Every row gives one point. Two turns around zero, p and q, are shown by what they do to some points. Write where each new point lands after one turn and then the other. Backwards means that the second turn is done in reverse. Each puzzle has new turns, and all numbers are rounded.

Turn p:
[185,  55] -> [193,  -2]
[ 41, -59] -> [ 22, -68]
[ -4, 136] -> [ 36, 131]
[-222, -132] -> [-251,  -61]
Turn q:
[-142,  -75] -> [-143,  -72]
[-103,   83] -> [-101,   85]
[ 181, -158] -> [ 178, -162]
[ 64, 150] -> [ 67, 149]
Where do these land?
p, then q: [-134,   93] -> [-98, 130]
q, then p: [   0, -148] -> [ -46, -141]
p, then q: [-91, 124] -> [-47, 146]
q, then p: [225, -69] -> [ 192, -136]

Turn p:
[-71, 350, 166] -> [-22, 393,   9]
[-75, -16,  97] -> [-82,  34,  86]
[-11,  -1, -98] -> [ -5, -38, -91]
[ 82,  53, -20] -> [ 91,  30, -29]
[  91, -202,  -35] -> [  58, -209,   56]
[ -16, -185, -110] -> [ -40, -210,  -32]
Turn q:
[115, 138,   9] -> [ 79, 156,  40]
[ -49, -134, -117] -> [  17, -138, -121]
[-26, -85,  75] -> [-33, -90,  66]
[ 122, -141, -139] -> [ 184, -113,  -86]
[-162,  221,  172] -> [-246,  184,  102]
Where do these land?
p, then q: [75, -8,  5] -> [64, -2, 40]
p, then q: [ 92, -23,  -5] -> [ 82, -19,  44]
q, then p backwards: [ -21, -156,  191] -> [ -10, -225,  104]
q, then p: [-116,  324, -152] -> [ -53,  211, -307]
p, then q backwards: [ -30, -138,  -39] -> [ -67, -126,   32]

Turn p:
[-105,  -65,  -63,  186] -> [-137,  -44,  -52,  174]
[ 342,  -22,   98, -134] -> [ 342,  -94,   90, -104]
[-19, -86, -16, -81] -> [-13, -65, -60, -82]
[ 21, 159, -82, -61] -> [ 61, 175, -36, -26]
[-239,   14,   63,   89] -> [-253,   28,   57,   37]
Turn q:
[-190,  -43,  -36,  358] -> [-310,   63,    3,  260]
[168,  -2,  26, -21] -> [149, -60,  46,  37]
[ -98,  122, -110, -122] -> [  12,  161, -100, -124]
[-118, -118,  -37, -117] -> [ -81,  -72, -121, -128]
[150, -23, 219, -54] -> [ 109, -140,  200,  -49]
[ 88,  65, -62, -43] -> [120,  49, -28,   6]
Where do these land?
q, then p: [ 51, 230, 237, 119] -> [ -9,  19, 353, -27]
p, then q: [  39,  -14, -120,  108] -> [-13,  37, -43, 156]
q, then p backwards: [-130, -151,  -87,   33] -> [-146, -127, -103,   21]
p, then q: [120,  17, 133, -54] -> [  94, -114,  106,  -47]
p, then q: [ -79,  -82, -162, -206] -> [  78,   68, -244, -108]

Turn p:
[-206, -132,  134,  149,   14,   34] -> [-133,  -99,  159,  167,   72,  124]
[ 143,  108,  198, -237,   39,  225] -> [ 124,  181,  114, -305,   93,  130]
[-131, -235,  -86,   77,  155,  126] -> [ -61, -149, -106,  131,  201,  177]
[  58,   74,  -47, -171, -179, -108] -> [  32,  -44,  -14, -178, -192, -112]
[ 142,  136,   30,   94, -204,  -62] -> [ 130,   97,   77,   45, -229,  -83]
[ -48, -117, -176,   84,  124,  -90] -> [ -52, -111, -171,  143,   92,  -65]
[  50,  122,  -35, -125,  -31,  115] -> [  28,  111,  -60, -156,  -55,   64]
[ 127,  -15,   70,  -35,  -99, -128] -> [ 117,  -45,   90,  -44,  -70, -134]
[-135,   58,  -88,  163,  180, -113] -> [-184,   56,  -89,  196,   88, -101]
Turn q:
[ 120, -147,  228,  -51,  178,  -61] -> [ 145,  -59,  172,  -97,  149, -201]
[-142,   -9,  -78, -131,  103,  -83] -> [-107,   -9, -127, -162,   79,  -29]
[ -42,   26,   54,  -80,   67, -121] -> [ -46,   42,  -16, -105,   24, -123]
[-220, -139,  147, -128,  -76,  -55] -> [-127, -167,   86, -225,  -98,  -53]
[ 253,  119, -189,  212, -150,   64] -> [ 160,  109, -106,  338, -104,  108]
[ 137,  174, -181,   65, -174,   52] -> [  73,  156, -128,  177, -149,  138]
[ 124,   30,  -23,    3, -112,  326] -> [145,  42, 119,  76, -38, 302]
[-145,   91,   50,   73,   80,  -68] -> [-192,   41,   25,   18,   49,  -78]
[ -85, -146,   -8,   37,   84,  -54] -> [ -50, -156,  -26,  -21,   88,  -65]
Where do these land?
q, then p: [ 80,  31,  49,  84, -50,  88] -> [ 69,  75,  98,  74, -15,  39]
p, then q backwards: [ 129,  156,  -92,   17,  139, -117] -> [ 100,  120,  -35,  -21,   99, -217]
q, then p: [ -18,   39,  376, -141,  -74,  147] -> [  21,   53,  358, -242,   -1,   15]
p, then q: [ -98,   65, -104,  -31, -107,  -98] -> [ -79,  -91,  -83,  -31, -155,   16]
p, then q: [ 202, -109, -262,   -7,   97,  -79] -> [ 162,  -34, -297,  111,   82,  -52]
p, then q: [ -80, -213,   41,  188,    6, -106] -> [ -23, -216,  100,  158,   83, -104]
q, then p backwards: [-214,   30,   -7, -109,  -10,  165] -> [-192,   10,   56, -141,  -18,  160]

Turn p:
[-262,    9,  -48,  206,  -93,   58] -> [-224,  -51,   24,  115, -238,   48]
[ 181,  -91,   82,  -52, -153,   84] -> [ 230, -100,   42,  -89,  -32,   87]
[  82,  -89,  -82,   63,  109, -148] -> [ -1, -85, -12, 133, 168, -76]
[ 151,   63,  -15, -104,  180,  -81] -> [ 58,  99, -62, -22, 240, -43]
[-130,   42,  199,  -73,  -25,  -36] -> [  29,  169,  122,  -21, -120,  -79]
[-219,  152,  -28,  124, -158, -154] -> [ -98,   70, -119,  176, -255, -106]
[  68,  -58, -160, -210,  175,  -22] -> [ -47,  -41,  -58, -164,  244, -123]
[129, -29,  53,  46, -36, 299] -> [  54,  -62,   63, -129,   -8,  292]
Turn q:
[  34,   81,  -44,   12, -111,  -80] -> [ 58, 118, -86, -32,  -5, -54]
[   2, -131,   -3,   49,  -49,  130] -> [  32, -113,   25,   70, -140,   -6]
[ 55, -68, 171,  15,  89, -29] -> [ 60, -32, 190, -25,  51,  46]
[ 96, -97, -72, -24,   0, -15] -> [106, -96, -53,  18,  30, -16]
[-152, -125,  -17,   77,  -67,  -66] -> [ -36,   -1,   50,  129,  -30, -180]
[ 60, 593, -54,  16, -46,  54] -> [-131,  414, -246, -183,  -31,  282]
[  78, -131,  -48,   30,  297,   34] -> [  16, -197,   58,  135,  169,  164]
[-173, -123,   68, -175, -114,  -29] -> [-103,  -94,   63, -111,  -44, -237]
Where do these land?
p, then q: [  22, -106,    6,  201,   27,   90] -> [ -24,  -79,  141,   99, -151,   41]
p, then q backwards: [ 182,  129,   73, -112, -158,  -90] -> [ 231,   13,  -82,   46, -178,  -81]
q, then p backwards: [ 150,  -94,  -31, -181,  -68, -174] -> [ 172,  -79,  -59, -233,  -26,  -75]
p, then q: [-227,  -64,  -37,   43, -150,   17] -> [  12,   49,   33,   -9, -122, -251]
q, then p: [-170,  -92,  100,  138,    7,   -3] -> [  32,   87,   99,  174, -134,    5]
q, then p backwards: [  61,  121, -264,  -50,  230,  -78] -> [ 213,  129, -218,   90,  178,   12]
p, then q: [  36,    6,    4, -191, -122,   40] -> [  85,  -63,  -99, -166,   56,  -51]
p, then q: [-54,  98, 148, 152, 234, 199] -> [-264,   73,  102,  -37, -164,  195]

Turn p:
[-141,  -98, -190,   20, -137,   90,  152,  103] -> [  -3,   -6, -185,   78, -121,  106,  190,  156]
[-172,  -94,   38,    0, -108, -182,  -34,   34] -> [-120,  -50,  -40,   62,  -91, -201,    3,  127]
[ -19,  175,  -78,  -74, -178, -179,   89,  184] -> [  55,  202,   -2,  -53, -149, -189,  202,   54]
[-125,   -1,  -20,   65, -106,  101, -131,  150] -> [ -18,   79,   45,   69, -123,   74,  -55,  211]
[ -83,   -1,   67, -121,  136,  109,   68,    2] -> [-95, -82,  82, -97,  98, 105,  87,  29]
[ -83, -111,  -39, -140,   83,  162,  -92, -240] -> [-184, -176,  -62, -117,  -21,  190, -121,  -77]
[  93,  151,  135,  -20,  260, -132,   29, -207] -> [ -91,   22,   90,  -90,  266,  -99,  -57, -264]
[  57,  114,  173,   19,   61,  194,   85, -180] -> [ -58,  -39,  177,   64,   80,  177,   25, -221]
[ 207,  -41, -217,  164,  145,  -45, -106,  -12] -> [ 195,   99, -209,  -18,  141,   25, -198,  -38]
[ 266,  -94,  129,   88, -156, -118,  -59,  166] -> [ 320,  -47,  102,  102,  -81, -188,  -75,   23]
Turn q:
[182,  41, -24, -83, -27, 176, -92, 137] -> [ 118,  100,  -27,  -80,  -18,  212, -121,  100]
[ -28,  375, -140, -193,  -24,  185,  -27,  -96] -> [ -64,  363, -141, -239,  -56,   56,  -25, -154]
[-135,  -80,    4,  132,   81,   35, -135,   91] -> [-154,  -65,   61,   58,  111,  -17, -147,   87]
[ 136, -120,  161,  270,  -60, -240,  216,  137] -> [ 158, -103,  148,  298,   31,  -98,  236,  214]
[ -13,  -27, -123,   25,  -75,  -30,  -88,   53] -> [ -27,    5,  -69,   57,  -83,  -32, -115,   61]
[ 98,  23,  69, -45,  86,  26, 206, -14] -> [135,   8, -19, -46, 112,  36, 180, -26]
[-226, -117,  145,  -24,  -74, -168,  -27,  183] -> [-188, -195,   96,  -39,  -84,  -98,   73,  219]
[   9,   24,   55, -121,  159, -189,    8, -110] -> [  97,  -68,   81, -146,   18, -191,   40, -105]
[-119,   37,   67,  -52,  -41,  100, -170, -207] -> [-167,   10,   90,  -69,  -75,   67,  -86, -218]
[  97, -155, -214,   92,  -25,  106,  109, -175] -> [  92,  -54, -220,  207,   46,   65,  -35, -179]
Where do these land?
p, then q: [-48,   0, 139,  15, 138,  59, -95, -98] -> [-122,  -95,  128,  -72,   90,   22,  -84,  -44]
q, then p: [ -60,   39,    7,   45, -168, -191, -180,   83] -> [  -9,   58,  100,  121, -182, -184,  -12,  127]
q, then p backwards: [  86,   61, -139,  155,  -92,    2,   67,  -41] -> [  15,   50,  -75,  217, -102,  -34,   46,    2]
p, then q: [  79,  -22, -285,   58,   21,   80, -136,  228] -> [ 155,  231, -114,  -93,  -42,  117, -158,  170]
p, then q: [-158, -110,  102,  -16,   -6,  254,  261,  -51] -> [-126, -148, -114,  146,  228,  185,  156,    0]
p, then q: [ 200,    8,   58,  -99, -194, -146, -105, -116] -> [  84,  -65,   97,   61, -299,  -51,  -11, -142]
q, then p: [ 222,   78,   37,   29,   44, -114,  -52,  157] -> [230,  70, 179, -41,  16, -88, -21,  -5]
q, then p: [-104, -146,  -29,   -3,   38, -143,    4,  -37] -> [ -17, -120, -125,   41,    9, -136,  -40,   62]
p, then q: [-217,   91,  110, -185,  219,  199,  235, -125] -> [-221, -164, -101, -161,  274,   99,  221, -120]

Turn p:
[ -22, -121,  -51,  123,  144,   38,  -24,  128,    5] -> [ 35, -47, -94,  96,   0, -48, -32, 117, 183]
[ -80, -120, -154, -217,  -44,  -83,  -88,  104,   31] -> [ 113, -159, -133, -212,  -14,   -9,  -75, -103,   50]
[154, 117, -86,  34,  22, -61, -99, -22,  67] -> [  85,  100,   14,   88,   -8, -109,  -13, -166,    0]
[-428,  114,   65,  179,   -6,  113, -112, -139,  -70] -> [-426,  -33, -203,  128,  -13,  123, -121,   41, -102]
[-28, 125, 276,  18,  -5, -23, -84, 118,  93] -> [ -69,  -37,  205,   87,  121,   17, -227,    4,  -32]
[ 172, -109,   -6, -581,   32,  113,   80, -105, -187] -> [ 221,  206,   28, -518,   99,  251,  100,  -32,   25]
[-112,   99,    6,   21,   64,  -46,  139,  -44,  -24] -> [-194,   10,   49,  -43,  -24,  -52,   68,   12,   30]
[ 179, -117,  -24,  128,  -49,  -40,  103, -157,  134] -> [125, -39,  86, 168, -70,  38, 242, -47, -13]
[103,  72,  10, 104, -86, 136, 121, 101,  26] -> [  54,   74,  118,   70, -161,  -53,  -29,  137,  -51]
[  60,  -60,  -34,  191,  -73, -148,  -36,   15,  -76] -> [  55,  -77,  -68,  136,   72, -157,   87,   38,  -92]
Turn q:
[-112,   51, -110, -212,  180,  161,   37, -142,   33] -> [-125,  108,  -75, -192,  134, -151, -102, -179,   10]
[  92, -234,  120,  266,   44,   94,   92,  148,   17] -> [ 150,   75,   70,  218,   -4,  241,  105, -117, -164]
[-133,  227,  -17,  -96,    5,   99,   51,  -99, -130] -> [-167,  149,   56, -174,  -79, -142,  -78,   43,    4]
[  57,  -71,  182,   96,  -96, -104,   54,  255,  206] -> [217,  46,  20, 195, 134, 152, 129, 186,  37]
[-217,  129, -149,    2,  -58,  -14,  -84,  -53,    1] -> [-253,   11,  -92,  -70,  -39,  -57,   71,   64,   90]
[ 153,  -64,  157,   56,  -48,  -31, -241,  157,   10] -> [ 155,  -67,  -92,  154,  -70,  204, -141,  109,   50]
[  15,   85,  -71, -116,   26,  132,  226, -272,  -39] -> [ -23,   85,  162, -213,  -20, -224,   13, -201,   22]
[ 156,   -9,  126,   39,  -59, -117, -278,   34, -125] -> [  78, -168,  -51,  132, -180,   95, -202,  122,   40]
[  -1, -200,  147,   74, -107, -131, -108,   -1,   55] -> [  26, -144,   72,  235,   42,  124,  -14,   25,  103]
[  -6,   63, -271, -159,  -65,  126,   98,  -80,  -50] -> [ -81,  -31,   -1, -341,   -4,  -54,   74,  -94,   11]
[-136,   71, -138, -181,   83,  -96,   94,  -19, -158] -> [-175,  -68,   22, -170,   85, -167,  -38,   66, -141]
[ 133,  -47,   22,  232,   94, -119,   59,   73,  180] -> [199,   2, -94, 225,  -1, -21, 186, -22, -63]
Where do these land?
p, then q: [  24,  125,  -72,   -9, -141,   39, -165, -198,   18] -> [-137,  -13,   71, -102, -245,  -85,  -24,  -86,   -3]
q, then p: [ 122,  -25,   14, -142,  -69,  129,   83, -130,  181] -> [  68,   69,  181,   13,   27,  109,   75, -215,   84]
q, then p backwards: [-132,  107,    3,  169,  113,  -87,   65,   84,  183] -> [  94,   -2,  -65,  229,   72,   -8,    6, -131, -185]
q, then p: [  11,   18, -145, -123,  161,  102,   27,  -47,  202] -> [ -34,   96,  -38,  -96,  -18,  -40,  153, -231,  130]
p, then q backwards: [ -52, -179,   53,  125,    8,  224, -170,   72, -185] -> [ -11,   68,  105,  -27,   68,  -77, -221,  301,   73]
p, then q backwards: [ 119, -214,   65,   32,  171, -203,   86,  140,  -53] -> [  33,   -6,   17, -158, -143, -222,  105,  -21,  242]
q, then p: [ -31,  129,  155,  102,  137,  168,  189, -111, -198] -> [-178,  105,   74,  -10,  179,  -69,  -71,  -57, -305]
q, then p: [ -55,  137,  112, -198, -163, -199,  -99,   30,   48] -> [ 125, -203,   65,   33,   21,  -83, -218,  -18,  189]
q, then p: [-171, -191,  -77,   97, -172,  -27, -137,   38, -242] -> [-106, -137, -141,   -1,  -80,  244,  -96,  252,  -42]
p, then q: [ 165,   94, -109,  -54,  -45, -146,  118,  122,   47] -> [ 141, -151,  136,   69,   26, -136,  -56,  113,   64]
